Rows are points. To make a cloud, some directions were put in groups of two or more. Within a group, all points are equally far from the middle, so they leave a hole (a ring in 2 directions, a hollow ball in 3). The other directions are filled evenly. Then the cloud was stretched, turned, moved and blurred a little. Count the holes, and give their numbers of directions, smallest first.
(in the rows, 128 means zero)

Cloud, 14 rows:
[[130 153]
 [124 192]
 [195 153]
 [149 171]
 [134 162]
 [ 99 180]
 [178 116]
 [162 163]
 [185 146]
 [112 146]
 [165 149]
 [112 131]
 [131 107]
 [130 158]]
Holes: 0

Cloud (29 x 4):
[[ 99 109 110  72]
 [121 174 137  88]
 [147 145 167  75]
 [136  95  98 147]
 [157  93 108 148]
 [136  71 113 115]
 [ 95 105 115  76]
 [154 129 170  76]
 [126 145 166  74]
 [152 146  73 104]
 [159  91 171 106]
 [118 177 129  95]
 [147 142  74 127]
 [180 140  86  94]
 [112 166 129  81]
 [149 137  77 134]
 [165  81 147 130]
 [117 109  97  68]
 [157 146 164  75]
 [167 138  79  89]
 [ 97 135 122  70]
 [154  93 176 111]
 [180 134 146  75]
 [159 166 155 144]
 [165  91 160  91]
 [155 159 160  80]
 [ 94 122 121 149]
 [121 133 171 154]
 [126 107 187 110]]
Holes: 2 (2, 2)

Cloud:
[[171 107 163 139 141  86]
 [125 187  74 121  89 115]
 [189 134 130  95 117 160]
 [ 91  98 149  66 142 118]
 [ 80 121 142  89  91 102]
 [ 91 136 106  92 180 141]
 [ 91  90 130  66 145 117]
 [ 82 102 143 114  99  95]
 [118 184 139  90 128  96]
 [ 85 134  83  87  98 174]
 [162 126 134 165 154  88]
 [141 119  74  81  94 117]
 [ 78 142 137  98 173 138]
 [119 117  88  57 106 151]
 [ 97 151 144  66 106 179]
 [138 124 141 137  88 164]
 [ 95 134  73 135 111 174]
 [145 172 108 155 136 189]
 [156 137 102  73 161 100]
 [102 157 163 164 131 169]
 [ 72 141 103 102 163 116]
 [174 107  95 146 134  86]
 [135 130 159 133 100 179]
 [168 149 105  99 176 130]
 [173 182 106 134 138 168]
 [118 161 139 107 175 116]
 [108 176 114 139  94  81]
 [ 86 180 106 162  99 128]
 [118 153 122  87 150  78]
 [ 56 149 115 118 141 112]
 [ 96 113 110  78 174 165]
 [ 65 191 112 103 113 149]
 [ 81  83 134 123 118 100]
 [ 78 144 168  99 150 159]
 [145  97 140 146 120  67]
 [146 119  72 120 128  77]
 [199 141  98 140 129 133]
 [100  91  90  70 133 139]
 [158 176 102 125 153 184]
 [138 143 112 122  66 111]
 [129 164  98  96  71 102]
 [197 146 104 127 149 138]
 [121 151 142 183 145 104]
 [169 128 142  94 114 177]
 [111 103 155 158 168 149]
 [118  90 125  57 148 119]
 [135 117  98  75 138  72]
 [ 85 145  82 132  98 174]
 [ 90 162 169 109 138 178]
 [112 119 191 100 135 149]
 [ 94 120 153  68 110  97]
 [169  95 165 134 142  92]
 [ 90 124 149 178 146 132]
 [ 93 147  61  91 150 160]
 [ 88 202 120  95 124 156]
 [108  70 133 146 137 119]]
Holes: 3 (2, 2, 2)

Cloud, 80 rows:
[[138 101 163 144 108  67 130 155]
 [152 116  73 174 178 149 130 126]
 [100  92 120 122 132  86 176 108]
 [ 92 151  76 125 116 162 159  93]
 [108 100 138 105 100  86 135 109]
 [148 132  47  97 195 137 146 111]
 [118 145 158  81 155  76 110 152]
 [111  95  57 129 163 119 163 124]
 [ 85 186 113 136 164 114 158 121]
 [140 178 147  85 121 105 182 160]
 [ 82 106 162 109 146 123  98 123]
 [146 153 101 163 130 110  98  85]
 [ 79 104 122 160 161 130 128 164]
 [137 117 182  88 102  95 125 160]
 [ 56 114 166 116 140 141 174 140]
 [ 89 127  27  98 180 116 177 146]
 [150  87 151 167 111 173 130 126]
 [123 137  79 181 189 132 135 108]
 [132 130 166 129 153 161  83  90]
 [168  93  80 102 186 158 113  93]
 [104  97  71 104 143 114 170 162]
 [ 76 169 149 115  79 107 151 115]
 [102 143  94 129  92 152 156  98]
 [ 84 109 132  94 139 146  91 114]
 [113 146 158  62 151 137 123 130]
 [118 129 131 145 127  79 182 176]
 [133 145 128 103 140  77  97 160]
 [ 85 136 104 124 145 147 158  81]
 [ 94 111 135 163 112 157 130 105]
 [114 167 119 143 170 117 125 150]
 [168 149 114 105 165 142 132  92]
 [114 115  58  88 134  76 118  82]
 [108  75 107 155 175 164 153 107]
 [146 165  79 120 117  50 136 140]
 [ 92 137 107 110 174 125 118 158]
 [161 159 116 174 151 165 169 127]
 [ 98 108 137 126  61  73 150 144]
 [162 102 106 104 133  69 125 133]
 [217 170 113  74 121 122 135 116]
 [141 160 151 127 158 160 115 100]
 [ 98 139 158 102 137 115 127  82]
 [134 103 122 102 115  73 158 102]
 [147 100 102  74 134  53 154 125]
 [ 58 130 100  55 106  81 103 127]
 [ 94  86 115 170 128 158 109 156]
 [168 116 125 172 149 141 137 106]
 [ 66 109 114  99 125 117 174  90]
 [ 96 139  22 105 159 105 182 141]
 [ 57  95  90 122 111 169 153 129]
 [136  93 145 110 121  80 189 115]
 [ 59  88  96 101 137 117 156 101]
 [144 173 104 140 150  73 136 112]
 [124 183 112  65 146 109 138  98]
 [196 119 146 155 127 117 156 116]
 [145  73  98  93 124 152 198 135]
 [189 150  68  83 144 100 137 121]
 [139 114 151 135 139 187 120 104]
 [ 79  77  80 162 135 148 181 147]
 [176 173 111  92 126 144 109 105]
 [132  95  84 111 183 110 156 105]
 [101  89 148  94 143 136 125 139]
 [170 180 101 106 137 139 101 145]
 [134 175  96  91 117 114 155  96]
 [218 167 152 161 131 147 104 119]
 [ 87 105 117  61 120  68 179 155]
 [128 103  29  94 153 122  92 146]
 [134 169  85 148 120 173 153 114]
 [186 186 200 104 105 105 117 138]
 [106 149 177 137 100 124 190 107]
 [166 156  64 140 136 127 109 158]
 [122 181 146 122 141 130 112 112]
 [106  81  81 121 123 159 116 119]
 [133 116  71 136 217 160 180 118]
 [174 151 122 148 166 111 152 147]
 [141 133 113 137 210 142  74 154]
 [115 121 100 107 144 138 170 183]
 [141 185 162 124  90 115 182 123]
 [126 103  56 146 179 144 172 137]
 [110 123 175 149  97 123 104 158]
 [203 173 123 131 128  82 110 121]]
Holes: 1 (3)

Cloud (97 x 9):
[[171 111 119 195 114 108  95 104 102]
 [116  94 146 145 175  60 154 102 108]
 [149 122 145 170 157 114 117  75  84]
 [155 154 161 154 139 109 178 121 110]
 [174  96  97 165 128 153 182 117 104]
 [191 116 110 167 144 153 134 170 138]
 [124 110  88 191 139 105 199 175 140]
 [ 97 132 140 100 114 127  68 123 109]
 [176 127 156 204 130 133 126 146 127]
 [ 89 128 126 126 146  73 152 104 167]
 [174 167  87  99 120 117 144 132  91]
 [139 121 135 178 132 169 136  73 110]
 [127 121 143  81 105  73 148 123 116]
 [ 65 116 149 127 139 127 135 167  89]
 [171 134  87 195 103 147 158  87 146]
 [135 139 137 176  98 130 118  76  92]
 [129  91  62 155 139  95 149 113 175]
 [142 119 120 177 152  74 142 110  73]
 [193 108 108 172 152 110 108 165 112]
 [118  82  88 103 184 148 101 122 132]
 [185 140  95  96 111 159 123 166 128]
 [177 168  96 141  39 137 128 139 107]
 [196 157 109 144  78 100 136 110 149]
 [118  88  69 135 149 121 130  99 165]
 [168 118  70 157 112 136 137 117  79]
 [141 142  63  93  83  89 178 146 108]
 [124 100 103 119 165  31 126 123 123]
 [167 123  83 183 154 156 154 160  99]
 [137 114 105 147 187  53 100 136 133]
 [143 107 115  83 100  79 151 120  98]
 [156 139  86 157  92  70 112 172 142]
 [107  75  83 155 166 108 151  99 165]
 [120 176  83 158 102 113 205 148 140]
 [156  75 121 171 163  94 149 101 177]
 [126 105 149 150 132 160 177 160 100]
 [161 142 128 166  57 128 108 115 132]
 [101 107 142  88 101 117 138 105 129]
 [155 165 134 146  69 140 121 182  65]
 [114 162 142 106 103 137  72 135  92]
 [101 130 149 177 155  61 161 131 101]
 [148 152 102 122 193 117 131 109 153]
 [ 72  95 111  85 149 125 106 147  95]
 [ 89 142 107  81 148 147 155 154  81]
 [ 97  90 128 149 173  88 115  73 156]
 [178 154 126 171  96 114 154  76 137]
 [153  79  96 127  84 121 100 154 115]
 [117 113 118 153 203  75  93  91 139]
 [137 180 158 161 116 115 130 112 149]
 [180 133  94 127 134 115 123 103  82]
 [121 178 116 182  95  97 116 156  79]
 [135 182  73 115  84 116 182 176 105]
 [124 137 144 214 133 133 177 138 115]
 [119 126 140  89 121 142 111  85 156]
 [167 143  63 119 100 144 184 106 116]
 [190 136 113 123  94 160 119 182 121]
 [144 151 112 165  73  96 208 139 143]
 [138 114 137 126 171 137  73  94  78]
 [130 114 131 179 142 137 166  70 110]
 [167 160 116 197  63 150 170 175 113]
 [192 178  88 153  76 113 177 125 140]
 [120 101 128  93 148 138 181  93 128]
 [175 136 136 121 127 141  94 165  74]
 [109  85 114 121 120  82 127 105  83]
 [ 71 151 130 105 128  85 160 138 132]
 [118  90 120 173 182  95 185 139 157]
 [122 147 120 104 179 148 108  69 108]
 [ 80 102 141 167 173 139 148 133  83]
 [134 124 145  78 100  84 150 155 103]
 [131 171 133 169 113 123 134  89 163]
 [ 95 112 153 162 153 143 129 132  59]
 [139 108  84 157 153  67 155 121  81]
 [133  92 106  98 149 130 189  97 145]
 [ 87 126  89 156 114 125 178 177 133]
 [131  61 134 146 113 134 144 143 108]
 [180 126 121 191  89 173 133 162 103]
 [160 127  89 115  77  67 156 177 152]
 [124  62 124 153 174  77  93 159  95]
 [ 81  83 132 164 166 134 153 114 103]
 [186 115  84 144 150 129 115 114  94]
 [ 96 163 122 139  88 112 132 177  58]
 [101 101 136  71 207 103 118 111 133]
 [142  97 113 140 140 131 190 191 134]
 [ 78 149 148  91 141 126 158 156  97]
 [144  92 131 196 144 100 139 125 175]
 [134 165 150 145 124 179 131 150 134]
 [ 85 143 132  82 148 151 146 120  77]
 [125 111  87 145 128 119 181 211 126]
 [168  94 147 139 122 155  83 117  98]
 [152 131 111 192 167 166 169 143 120]
 [185 129 110 136  97 110 106  85 116]
 [152 140  85 115 103 167 114 176 132]
 [113 152 108 130 142  67 162 186  87]
 [114 114 142 189 170 113  84  84 121]
 [144 179 147 107  75 135 109 124  82]
 [143 154  83 139  81 102 184 211 101]
 [150 133  76 189 108 122 103 165 118]
 [125 131  61 135 120  86 203 121 154]]
Holes: 3 (2, 3, 4)

Cloud (92 x 9):
[[182 149  55 134 111 150 133 119 169]
 [109  66  95 152 131 114 161 115 141]
 [149 176  42 155 144  88 161 116 123]
 [173 138  83 114 128  96 151 116 199]
 [153 192 102  88 153 159  68  99 142]
 [107 201 104  74 129 139  88 103 100]
 [143  95  78 144  77 110 145 157 169]
 [159 134  98 100 185 130  71  91 137]
 [100 146 118 118 146  71 112 150 118]
 [152 107  94 134  99 139 159  93 117]
 [164 170  97 171 176 163 105 138 114]
 [122 165 103  91 159 127 105 127 144]
 [127 185  47  96 112 119 120 128 196]
 [ 87 163 107 122  91 160 129  63 139]
 [163  83 131  73 135 176 116 159 151]
 [151 153 180  90 145 111 133 126 169]
 [113 144 172 117 178 189 122  96 114]
 [115  84 169  71 111 147  93 111 134]
 [148 157 127 117 170 194  65  95 148]
 [136 120  89  70 100 175 146 126 121]
 [127 132 113 156 114 182 192 125 146]
 [121 145  67  94 125 121 111 216 107]
 [169  69 105 120  80 113 146 159 167]
 [110 162 122 107 182 129 137 172 150]
 [157 109 128 157 143 118 153 174 164]
 [ 82 137  89 122 117 142 163  40 161]
 [177 168 113 102 139 134  88 149 100]
 [142 115  89 122  97  80  92 169 109]
 [152 130  73  98 149  91 107 192 140]
 [130 165 109 183 153 157  81 106 146]
 [146  88 146  99 145 152  81 155 200]
 [188  76 132 112 141 118 110  91 193]
 [130 111 114 127 131 101 105 138 113]
 [159 188 107 101 115 126 177 103 117]
 [163 136 145  84 128 123  86 116 132]
 [197 111  80 107 123 183 112  81 120]
 [131 138 161  91 129 132 164 126 199]
 [172 139 125 142  99 123  88 127 156]
 [179 131  59 136 120 162 136 152 135]
 [133 137  57 115 146 104 123 169 145]
 [ 99 149 157 162 146 110 112 134 123]
 [147 142 133 130 131 207 108 145  86]
 [114 129 133 164 114 128 131  97 129]
 [166 200 135 152 153 125 140 142 124]
 [139 138  68 169 112 162 145 176 164]
 [194 183 135 103 123 133 102 134 191]
 [140 137  72 107 122  80 116 134 163]
 [168  98 108 107 113 121  53 101 174]
 [158 200 112 123 139 110  65 125 162]
 [166 149 128 103 141 183 107 148 174]
 [102 146 125 125 145 175 129  88 160]
 [127 136  95 187 109 143 120 161 171]
 [101 179 119 114 138 173 119 127 155]
 [155 136 142  61 129 116  61 161 102]
 [144  84  99 151 163 133 108 116 100]
 [138 106  70 115 146  79 149 150 154]
 [139 141  97 152  76 194 146 134 127]
 [168 145  48 135 144  59  77 142  93]
 [139 136  81  86 133  86  59 118 110]
 [ 98 182 152 133 146  88  40 186 102]
 [167  94 103  88 135 100 135 105 138]
 [181 127 142  67 104 125  81 145 155]
 [129 150 110  74 112  66  73 123 179]
 [141 191 117 145 122 131 201 160 167]
 [172 139 131 165 128 121 114 140 169]
 [178 109 139  78 155 150  89 153 146]
 [117 117 114 118 144 100 104 144 126]
 [115 168 105 132 113 133 196 107 141]
 [120 189 107 138 194 138 116  99 127]
 [122 118 109  44 154  66  97  91 154]
 [177 105 121 128 152 165 104 136 169]
 [126 162 142 180 124 170 126  98 145]
 [128 139  25  84 122  91  93 163 143]
 [144 130 139 179 135 142 142 156 175]
 [161 105 118 140 108  90 100 129 209]
 [157 100 185 164 146 152 144 123 103]
 [109 149 119 112 120 144 184  52 184]
 [151 159 142 125 162 169 124 119  94]
 [168 163  95 111 134 103 117 108 173]
 [ 97 100  86 113 136 163 150  95  83]
 [196 108 117 184 163 113 130 143 125]
 [180 156 115 195 139 105 151 158 151]
 [149 119 156  68 154 124  89 125 125]
 [107 148 130 136  98 142 168 163 146]
 [158 148  88 144 182 132 160 118 161]
 [106 113 135  90 112  99 170 113 156]
 [176 162  85 119 117 134 193 142 161]
 [153 153  75 109 128  89  55 138 159]
 [151  96 117 105 105 112  85  81 215]
 [101 138 140 107 114 138 156 110 210]
 [168 105 135 116 116 101 156 109 155]
 [193  70 100 136 166 135  86 105 111]]
Holes: 0

Cloud:
[[144 147 132  99 165 139 157 157 183]
 [161 112  76 115 172 148 151 129 126]
 [ 76 132 142  86 141 134  81  96  65]
 [103 154 127 149 146 170 133  79 120]
 [133 167 190 180 139 124 182 115 133]
 [123 200 145 136  97 121 137 123 126]
 [102 137 140  77  84 105 133 115  87]
 [ 90 108 120 130 168 151  70 114 113]
 [175 147 134 170 115 143 137 165 125]
 [126 116 124 183  90  57 104  93 131]
 [145 140 115  72  81 156 186 137 117]
 [ 74  94 117  72 147 180 110 114 124]
 [133 137 143  88 119 142 126 171 201]
 [121 189 156 162 161 139 131 139 140]
 [109 108  84 113 112 103 203  96 111]
 [170 177 123 145 141 104 105 138 162]
 [115 189 178 110 107 166 132 124 124]
 [ 87 117  86 141 181 136  91 116 132]
 [193 149 162 133 146 151 114 145 159]
 [123 187 154 114 131 183 143 137 145]
 [146 129 118 141  75 118 219 127 187]
 [156 141  58  86 156 117 176 101 196]
 [168 139 119 133 143 193 152 137 155]
 [ 55 116 125 128 168 148 132 132 185]
 [ 88 148 155 182  77  86 135  76 150]
 [ 89 157 116 186 142 109 131 122 184]
 [ 77 140 145 157 117  82 180  63 118]
 [ 99  88 108 115  71 100 119 129 114]
 [165 147  98  88 184 167 129 138 161]
 [121 191 175 133 132 144 173  91 109]
 [118 125 181 170 110 142  72 136 155]
 [143 119 177 102  97 157 111 133  66]
 [149 166 103 163  95 161 138 103 140]
 [115 134 137 109 114  84 116 158 126]
 [187 165 136 195 125 129 121 146 159]
 [148 154 157 190 128 162 140 134  95]
 [106  97 147 156 107 118 123 150 206]
 [169 179 147 132 103 177 123 107  77]
 [ 45 135 175 111  85 137 123 113  86]
 [111 109  93 132  80 142 126 104 131]
 [193 142 175 151 127 143 154 139 124]
 [123  61 123  95 103 100 158 104 139]
 [145 160 180 108  77 136 158 130 156]
 [151 125 156 104 111 184  76 151 159]
 [115 105 165 157 121 156  74 136 126]
 [ 63 117 155 134 133 147 132 135 196]
 [116 141  75 139 108 166 137 124 159]
 [116 129  92  75 127 137  81 167 118]
 [139 184 140 103  91 156  92 119 138]
 [194 146 131 107 149 179 155 125 178]
 [130 130 132  53 109 113 171 111 113]
 [ 52 110  87  89  98 122 180 103 162]
 [117  82 125 104  71  97 132 158 172]
 [110  97 144 156 143 105 190 111 122]
 [101 143 177 139 148 152  55 127 127]
 [166 113  97  90 150 128  52 144 111]
 [200 162 141 139 130 146 125  95  88]
 [ 87 148 197 202 111 129 109  98 143]
 [ 46 139  99 159 127  85 131 111 115]
 [146 181 129 101 132 129 160  80 120]
 [ 87 177 110 147 107 142 163  96 164]
 [162 177 151 166 123 184 127 118 103]
 [158 140  79  68 159 136  84 143 142]
 [147 145 158 116 109 131 195 110  75]
 [134 179 160 156 130 137 160 146 174]
 [155 140 116 156 126  71 169 136 111]
 [176 153 100  59 106 187 138 113 132]
 [ 63 148 135 180 115 107 170 135 144]
 [169 129 121 174 137  93 159 151 132]
 [ 49  90 151 108 141 140 186 127 165]
 [164 180  99 176 126 138  94 136 112]
 [123 100 100 133  78 151 126 123 172]
 [174 161 104  93  90 152  81 128 146]
 [ 63 120  97 111 114 108  91  93  74]
 [ 87 131 132 161  87 159  85 117 110]
 [ 94 161 164  98 129 175  99 159 115]
 [116 129  66 112 161 138 143  84 115]
 [158 182 125 161 100 100 169  73 154]
 [117 127 133  81 132 172 113 186 117]
 [112 154  97  83 126 143 210  84 155]
 [ 73 133 151 132 115 167 109 116 182]
 [103 102 145 154 125 108 103 149 198]
 [148 170  68 133 139 113 140  97 168]
 [ 86 118 123  84 139 177  69 170 142]
 [142 132  93  74 132 123  63 107 115]
 [ 60 159 187 190 110 125 185 102 115]
 [135  96 111 147  96  67  98 117 164]
 [ 97 120 186 169  60 108 124 119 137]
 [ 64 125 105 104  95 116 125 112 184]
 [178 106 113 101 122 114 222 110 139]
 [118  86 153 153 128 144 105 136 144]
 [ 91  86 137  59 140 121 127 133  84]
 [101 103 135  42  98 117 159 115 119]
 [187 115 161 103 105 173 116 166 156]
 [121 158 136  84 134 121  85  90  89]
 [ 93 127 197 180 100 126 120 111 153]
 [116 140 110 117 106 126  53 132 163]]
Holes: 3 (2, 3, 3)

Cloud (99 x 9):
[[ 60 158 103 107 141 143 128 144 145]
 [ 80 201 118  87 142  62 150 113 131]
 [105 174 159 111 117 166 107 141 135]
 [108 136 142 172  88 176 109 166 150]
 [117 171 148  82 145 154 129 120 145]
 [118 124 104 159 137 128 144  90 126]
 [ 83 135 121 142 104 187 131 158  98]
 [113 170 149 110 116  84 143 128  67]
 [122 142 145 138 139 181 126 111  79]
 [136  91 134 158 166  86  92  96 127]
 [143  90 111 116 150 129 137 104  93]
 [106  91 150 141 150 155 121 134  85]
 [144  93 143 139  97  73 129 165  76]
 [116 111 119 121 154 111 141  67 175]
 [157  78 149 120  96 136  74 109 144]
 [180 189 102 155 138 143 110 150 107]
 [ 83 160 147 106 111 139 138 142 173]
 [ 77 117 150 148 133  88 104 160 156]
 [162 113 150 106  81 144 145  48 118]
 [249 112 148 158 133 101 105 205  97]
 [101 153 108 101 131 166 140 130 196]
 [113  67 132 130 122  86 137 142 120]
 [145 129 164  55  91 119 179  97 102]
 [140 107 165 102 149 114 126  68 182]
 [149 162 138  70  91  69 126 125 121]
 [129 155  86  95 163 133 144 143 124]
 [145 159 148 119 184  68 129 156 121]
 [ 96 168 107 117  84 166 138 107 134]
 [141 137  89 118 134 115 109 158 147]
 [139 147 138  91 153  62 164 212 109]
 [166 136 121 139 131 139  82 188  74]
 [167 110 136 122 160 101 107 100 166]
 [200 113 121 149 154 185 132 121 128]
 [197 150 131  92 138 178 166 148 128]
 [154 121 140  80 119  72 158 163 166]
 [139  80 117 141 142 135 132  71 132]
 [154 163 160 130 154  27 148 173 109]
 [ 93 133 149 133 122 139  84 213 127]
 [199 119 104 161 134 135 108 220 101]
 [119 165 144  74  94  81 141  52 131]
 [121  94 137 108 154  87 158  82 146]
 [132 123 126 136 138 117 146 214 120]
 [114 137  95 117 120  84 138 114  90]
 [159  67 163 144 120 120  71  77 130]
 [174 125 182  94 102 121 159  77 145]
 [111  77 155  76 120  97 154  91 103]
 [153 139 154  64 136 112 106 114 152]
 [112 198 108 109 133  79 121 173  86]
 [ 92 142 135 107 105  87 143  96  93]
 [108  95 108 117 114  74 141 127 130]
 [119 108 186 126 120  60 121 154 102]
 [ 97 164 107 143 136  81 142 160 100]
 [188 179 162 163 126 137 105 106 105]
 [106 123 188  81 144  89 112 130 119]
 [203 153 122 151 139 141 105 137  70]
 [134 140 114 136 169  90 162 149  83]
 [153 144 167 147 167 126 102 159 136]
 [106 169 129  94 129  86 144 114 187]
 [156 111 127 106 158 118 186 105 143]
 [152  30 150 132 124 125 100 171  91]
 [110 167 126  88 153 144 151  91 109]
 [139 183 128 127  91 127 120 102 116]
 [137 143 136 102 142  28 142  68 142]
 [179 105 123 177  85 204 120 190 103]
 [100 175 123 149 118  95 141 169  84]
 [192 124 157 124 145 167 126 156  93]
 [163  96 130  62 126  95 152 198  99]
 [125 178 138  74 140 125 179  86  94]
 [105 135 122 152 106 165  87 188 136]
 [ 96  69 154  94 136  57 116  78 111]
 [149 167 173 106 131 138 136 109 155]
 [197  55 129 142 126  87 111 145 113]
 [134 123 166 121 130  38 150 170  82]
 [160 176 136 113 156 117 180  85 152]
 [145 175 163 136 137  93  86 119 135]
 [149 172 144  74  79 129 170 141 111]
 [147 110 158  75 133  94 177 143  84]
 [152 190 170 162 133 179 131 159 122]
 [ 91  42 133 100 156 101 121 152 137]
 [109 113 105  76 141 118 168 116  94]
 [122  72 191 120  97 110  85 168 116]
 [152  63 142  88 125 112 108  72 117]
 [158  80 115 157 114 158  77 188 108]
 [137  60 147  95  94 112 127  47 151]
 [121 184 126 113  78 124 171 127 113]
 [ 70 163  98 102 129 101 148 134 122]
 [108 154 119 134 118 100 118  96  86]
 [189 158 134 110 150  84 131  78 105]
 [155 146 160  88 143  82 164 158 148]
 [100 104 153 122 120 164 139 109  86]
 [104 139 163 101  94 122 143  65 191]
 [186 133 157 140 117 180 120 206 102]
 [103 199 137 126 128  69 141 166  98]
 [131 147 126 136 144 141 158  61 103]
 [205  86 157  99 132  96 120 101 135]
 [139  82 123 136 138 126  80 147  71]
 [122 190 119  95 154  95 126 129  87]
 [ 79 114 104 152 158 128  86 138 104]
 [124  95 133 180  93 159  72 122 159]]
Holes: 1 (6)
